Each row is a point. To make a cloud, some directions were put in groups of two or more. Within a group, all points are equally far from the middle, so they leave a hole (a ring in 2 directions, a hollow ball in 3). The other directions are filled evenly. Then the cloud was stretched, turned, moved and blurred a little. How many holes are there, and how many directions does each take, smallest first?

Cloud (14 x 2):
[[-55 -14]
 [-56  -8]
 [-48 -32]
 [-53  10]
 [-40  29]
 [ 14  34]
 [-47  22]
 [ 22 -38]
 [ 33  13]
 [-13 -52]
 [-53 -24]
 [-22 -50]
 [ 11  36]
 [-54 -20]]
Holes: 1 (2)

Cloud (21 x 3):
[[-36 -23 -18]
 [ -4 -34  68]
 [-47 -21  16]
 [-29 -17 -30]
 [ 45  34  -3]
 [-51  -3   7]
 [-34   0 -29]
 [-12 -46  53]
 [ 46  11  42]
 [-52   6  40]
 [ 31 -57  15]
 [  6 -56  41]
 [-10   9 -48]
 [ 13  41 -34]
 [  0 -46  57]
 [-18  56  42]
 [-25 -42  49]
 [ 50  18  26]
 [ 57 -21   5]
 [-36  50  23]
 [-38  14  68]]
Holes: 1 (3)

Cloud (19 x 3):
[[ 35 -72   1]
 [-33 -15 -78]
 [-53 -13 -64]
 [ 26 -43 -45]
 [ 81  40 -28]
 [-10 -26   3]
 [ -9 -10  25]
 [  1  -5  47]
 [  1 -10  67]
 [ 20  40  -8]
 [-30 -34 -27]
 [-33  13  67]
 [-13  70 -21]
 [ 13  23  -7]
 [ 12 -14 -18]
 [ 19 -10  39]
 [-27 -48 -23]
 [ -1 -23 -10]
 [ 36 -24 -75]]
Holes: 0

Cloud (19 x 3):
[[  8 -23 -50]
 [-24  47 -19]
 [ 34 -59 -11]
 [ 94  22 -25]
 [-65  -5 -14]
 [ 19 -10 -62]
 [-10  36  32]
 [ 61  -7 -12]
 [-56 -39   7]
 [ 74 -13  20]
 [  8 -23  -7]
 [-32 -59   2]
 [-30   3  53]
 [ 31  -6  15]
 [ 26 -45 -36]
 [ -7  15  28]
 [ -7 -76   7]
 [-52   8 -30]
 [-48 -21   1]]
Holes: 0

Cloud (32 x 4):
[[-39 -20 -14  56]
 [ 22  23 -41  65]
 [-13  81 -30  41]
 [-33 -48  18 -11]
 [ -9  58 -42 -24]
 [ 49 -21  15  60]
 [ 36 -42  36  60]
 [-42 -16 -19  21]
 [ 27 -35  50   9]
 [  8   0  67  28]
 [-13   8  37 -32]
 [-18 -30 -41  30]
 [-19  15  -7 -27]
 [ 62  44  10  25]
 [ 11 -13  48  59]
 [-41  37 -26  14]
 [-47  40  17  57]
 [-19 -11  35 -27]
 [ -8   7 -50  43]
 [-35 -12  15 -20]
 [-14  62  19  54]
 [ 28  -1 -28 -26]
 [ 24   8 -32  72]
 [ 22   0 -32  73]
 [  5  27  63  32]
 [-63  10   8  -6]
 [  5 -47 -43   6]
 [ 65 -38  -3  -6]
 [  6  38  61  29]
 [ 27  44  40 -16]
 [-28 -34 -31  36]
 [ 54  76   4  28]]
Holes: 1 (2)

Cloud (27 x 4):
[[ -6   7 -15 -19]
 [-20 -39  38  29]
 [ -2 -36 -40  79]
 [-47   3  17 -11]
 [ 33 -27  15 -41]
 [ 42 -35 -54  59]
 [ 40  19 -49  53]
 [ 31 -68 -10 -41]
 [-39 -40  27  -6]
 [  0  11 -36  76]
 [  6  -3  61  31]
 [-39   7  35 -36]
 [-46 -49  -4  20]
 [-28 -19 -33  22]
 [ 32  23  14 -29]
 [ 60   9 -20  46]
 [-20  18  33  24]
 [-37 -57  46  42]
 [ 85  -7 -40  46]
 [ 76  21  15  24]
 [-25  -3  44  12]
 [-39 -18 -48   9]
 [ 33  31 -32 -13]
 [ 40  26 -17  56]
 [ 82  30 -18  37]
 [ 49  13 -43  19]
 [-12 -18   2  27]]
Holes: 0

Cloud (31 x 4):
[[-46  -4  48   6]
 [ 19  27 -36 -42]
 [  8 -19 -57  37]
 [-37  36 -55 -31]
 [ -5  38 -71  37]
 [ 19  58   8   0]
 [-20  -2 -54 -37]
 [-52  19 -29  54]
 [ 41  -2  20  36]
 [-58  43  27   9]
 [-36  32  42 -17]
 [-39  45  36  37]
 [-45  -8 -42 -25]
 [-52 -21 -32  15]
 [ 14 -21  44  -8]
 [-55  50  -1  41]
 [-58  42 -32  38]
 [-54 -10  12  45]
 [-65  22   8 -16]
 [-33 -39   1  29]
 [-11  59   7  49]
 [ -2  67 -41  29]
 [-12  50  44  13]
 [-65   7  24   3]
 [-40  -6  -5  63]
 [-53  62  -5   6]
 [-20 -15  49 -13]
 [-70  13 -26  -2]
 [-46  -5  49  15]
 [-53  -1  13 -27]
 [-68  -4  -4  21]]
Holes: 1 (4)

Cloud (48 x 6):
[[-27 -17 -53  14 -23 -67]
 [-48 -74  -9  35  32 -15]
 [-72 -35 -55 -36 -20 -35]
 [-12 -36  18  42  37 -52]
 [ -4 -26 -77  34  10   2]
 [ 19  12  38 -28  21  59]
 [-53 -36 -65 -46   5 -38]
 [ 36 -54  26 -21  36 -11]
 [  2  29 -53 -48  41 -12]
 [-65 -25  16  31  -2  36]
 [ 53  34 -38 -43 -17   0]
 [ 45  23 -30 -52   8 -25]
 [-59 -60  -4  31 -15  26]
 [-23   8  12 -76   2  28]
 [ -8 -16 -39  66  13  -3]
 [-12 -40  56 -29  -5 -26]
 [  8 -28  -3 -36 -38 -53]
 [ 30 -27  17  57  18 -18]
 [ -6   7  63  38 -15  26]
 [-43  41 -60  -7 -29   8]
 [  6  -2  40 -37  16  62]
 [ 11  44 -26 -57  26   7]
 [ 31  25  16 -11 -70  40]
 [ 20  35  55 -12  11   9]
 [-23 -31  -5 -16 -57 -54]
 [-26 -40  49 -20  -7 -47]
 [ 25 -33  -8 -57  36 -24]
 [-42   5 -57   1  11 -71]
 [ 19 -17  63   5 -27  53]
 [ 45  36 -46 -50 -10   4]
 [ -1  15 -24  59 -26  -3]
 [-20  43  31 -29 -60 -15]
 [ 51 -21 -23  10 -35 -25]
 [-69 -48 -27 -18  34 -44]
 [-48 -18 -70 -18  15 -61]
 [ -2   9 -41  25 -31 -56]
 [-34 -33 -87 -25  -5 -35]
 [-70   0 -18  -3 -67  -7]
 [ 27 -43   5 -33 -63  34]
 [ 42  26 -61 -27 -14  39]
 [-30  18   3 -34  35  41]
 [ 59 -67  -8  -4 -14  21]
 [-14  24 -67  10 -16  35]
 [-21  44 -16  23 -56 -14]
 [  2  13  41  58  -6  15]
 [ -6  -5  20  33  36 -56]
 [-14 -61  11 -35  28  45]
 [-19 -10  10  37  41 -58]]
Holes: 3 (2, 2, 2)

Cloud (48 x 6):
[[ 42 -39 -18  10  70 -11]
 [-28 -19   4  49  28  53]
 [-20  29 -15  23 -40 -57]
 [-43  12   5  52  18  33]
 [ 45 -41   6  12 -48 -51]
 [-35  11  16 -56  46   0]
 [  2  12  49 -42  28 -34]
 [ 32  17  55  10  31 -34]
 [  5   0 -13  50 -49 -30]
 [-19 -44 -40  34 -45  34]
 [ 15 -55 -43 -61 -25 -19]
 [ 34 -65   6 -38 -25  22]
 [ 38 -28  56  -3  21  -9]
 [ 27  45  52  16  20 -21]
 [  2   8  33  26   6  70]
 [ 32  16   6  65  34  18]
 [-46 -12 -31 -23  38 -60]
 [ 43 -10 -40  14 -49  -6]
 [ -1 -57  -2  40  27 -41]
 [ 16 -34   4 -28  -3  73]
 [-37  12  28 -28 -66  29]
 [ 32 -72  10 -24 -41  -4]
 [-18  18 -18  13   6 -85]
 [ 54 -39  27   8  45   1]
 [ 38  -4 -11  69  38 -17]
 [ 20 -83 -33 -14 -30 -16]
 [  7 -51  42 -29 -42   9]
 [-14 -12  46 -17 -37  53]
 [ -1 -85 -45  -1 -22  -3]
 [-51  25  10  38  21  30]
 [ 38 -60   4   2 -44 -46]
 [ 17  -1 -24 -30 -37  62]
 [ 41   7  21  57  41 -16]
 [-12  14 -53 -14  21 -83]
 [ 23  -1 -74  15  23 -48]
 [ 38 -47 -22  32  60 -23]
 [-30  -5 -11  34 -64   8]
 [-11 -32  14  28  34  62]
 [ 28 -22 -15  66  16 -46]
 [-12 -11 -79  26 -12  23]
 [-69 -16 -18 -40 -49 -15]
 [-51  52 -44  -2  40  19]
 [ 51   1  55  14  23 -21]
 [-64 -23 -49 -51 -19 -30]
 [-78  24 -53  -6  10   3]
 [ 55   6   3  50  46   2]
 [-14  16 -12  48 -38 -40]
 [ 27  59 -14 -51 -10   8]]
Holes: 3 (2, 2, 2)

Cloud (87 x 8):
[[ -6 -17   2 -46  13   8  74  13]
 [ 43 -52  10   9  28  14  70  22]
 [-22  -3  31   9 -56 -21 -29  51]
 [ -5  28   4 -15 -51 -12  52 -10]
 [-50  37 -11  23  41  11 -23 -19]
 [ 43   3  10  18 -20   2 -33  64]
 [-13 -22 -23 -33  31  17  63 -37]
 [ 45 -12 -12  14  29   2  89  -4]
 [ 31 -35   3  11  54 -28  38  37]
 [-39 -70 -14 -23  -5  41   5  26]
 [-33 -70  32  -1 -42  -4  23 -43]
 [-34 -29  -9 -65   4 -37 -20 -24]
 [ 57 -51  44   6  -5   7  17  -1]
 [ 11  -2  79  23 -41  29  19  20]
 [ -2 -31  -2 -15  70  47  21 -40]
 [ 42  32  -1  46  22  55  51  26]
 [-18  24  21  36 -18  -7  -3  57]
 [-23  -6  -7  29  -9  -3  13  64]
 [-25 -32  -5   1   3  16  36  75]
 [  4 -36  51  24 -47 -52  14 -34]
 [ 35 -40 -61   0   8  49  -7  24]
 [-40 -42 -13  51 -33  49  33   8]
 [ -8 -61  -7 -21 -24  26   3  36]
 [ 32  33  20  14  20   0  -4  63]
 [-34  13  30 -55 -55  15  43   6]
 [-10 -44 -31  -6   4  66 -10  26]
 [ 66 -20  36   4  16 -47 -11  27]
 [ 35 -72  10   4  34  13  41  21]
 [-45  57  23  14 -34 -11  10   7]
 [  0  44 -37  19  -3  36  27 -17]
 [-14 -21 -10 -29 -38  49 -13 -13]
 [ 23  46  11  66  -7  14  27  18]
 [ 57 -67 -28  -1  33  15  16 -29]
 [ 20  41  29  -8  37 -14  -7  33]
 [ -6   5 -73  22   2 -20  -4 -49]
 [ 48 -47  39 -12  11 -16 -35   7]
 [ 79 -35  28   3  16 -11 -24  22]
 [-44  21  86  23 -30 -24 -15  32]
 [ 18 -69  63 -21 -20   2   4 -13]
 [ 30 -20   5  23  10  27 -37  50]
 [ 22  10   0  -2 -25 -72  20  28]
 [ 19 -36  95 -25 -32  -9  31  10]
 [ -5 -32  82   0 -33 -16  52 -11]
 [-29  44 -14 -16  21   3 -12  26]
 [ 64  32 -12  14  77 -36  15  15]
 [ 37  52  22  48  14 -33   0  15]
 [  7  10  -5 -17 -19  37  61  41]
 [-54  -5 -18 -36  15 -50  -4 -37]
 [-62 -27   1 -31   3   9  51 -58]
 [-61   2  49 -44 -59  24  58  20]
 [ 27  18  16 -19 -21  27  22  71]
 [ -6  17 -32  15 -43 -23 -50 -32]
 [ 12  -2  23  30  29  -3  75 -19]
 [ 39 -43 -61 -17   9  -2 -17  10]
 [ -8  -1 -17  41 -45 -10 -42  -4]
 [ -4 -67 -20  40  21  14  36 -50]
 [-10  -2 -47 -14  -8  26  33 -38]
 [ -1 -15  67 -41  13   0  54   1]
 [  7  12  31  74 -22  12   3  15]
 [ 16  -7  28 -41  -2  27 -54 -10]
 [-28 -16 -36  11 -34   7   1 -48]
 [ -3 -27  17 -35  21   6  20 -65]
 [ 28 -41 -12 -28  28 -48 -35 -32]
 [-22  38  46 -11 -62  23  31  14]
 [ 10  20  69 -21 -29  -4 -17  66]
 [ 29 -27  29 -46  19 -26 -55 -30]
 [ 18  10 -24 -23  35  47 -29   8]
 [-24 -41  11  34  59   9 -33  -2]
 [-40  40  14 -13 -31 -36  10  33]
 [ 10 -24  12 -17 -39  -2   6  68]
 [ 24  29 -22 -24 -33  32  -6 -22]
 [  8  -5 -51 -47  18  27  26   2]
 [-90  -1 -15 -20  -6  -7 -26 -15]
 [ -8  18  10 -49   4 -77  12 -10]
 [-24 -38  47  -1 -51  60   9  51]
 [ -7  -4  25  -1 -59  26  56  37]
 [ -1  29   8   4  39 -48 -21 -60]
 [ 12  54  -3  55  19  26  35   1]
 [ -1 -49  -9   6  34 -18  45  46]
 [ 10 -71 -30  -1  19  17  29  38]
 [ 25  11   3 -20  -4 -28  58 -44]
 [-57  -7  26 -12 -12 -10  80 -25]
 [-37 -36  -7  47  53  -3  -4 -64]
 [-27 -10  30 -12 -16  57 -22 -31]
 [-23   0  40  62 -46  23  -1  15]
 [ 35 -46 -21 -40 -41   7 -15  -1]
 [ 61 -48  53  -7 -11  -3   9   8]]
Holes: 3 (2, 2, 2)
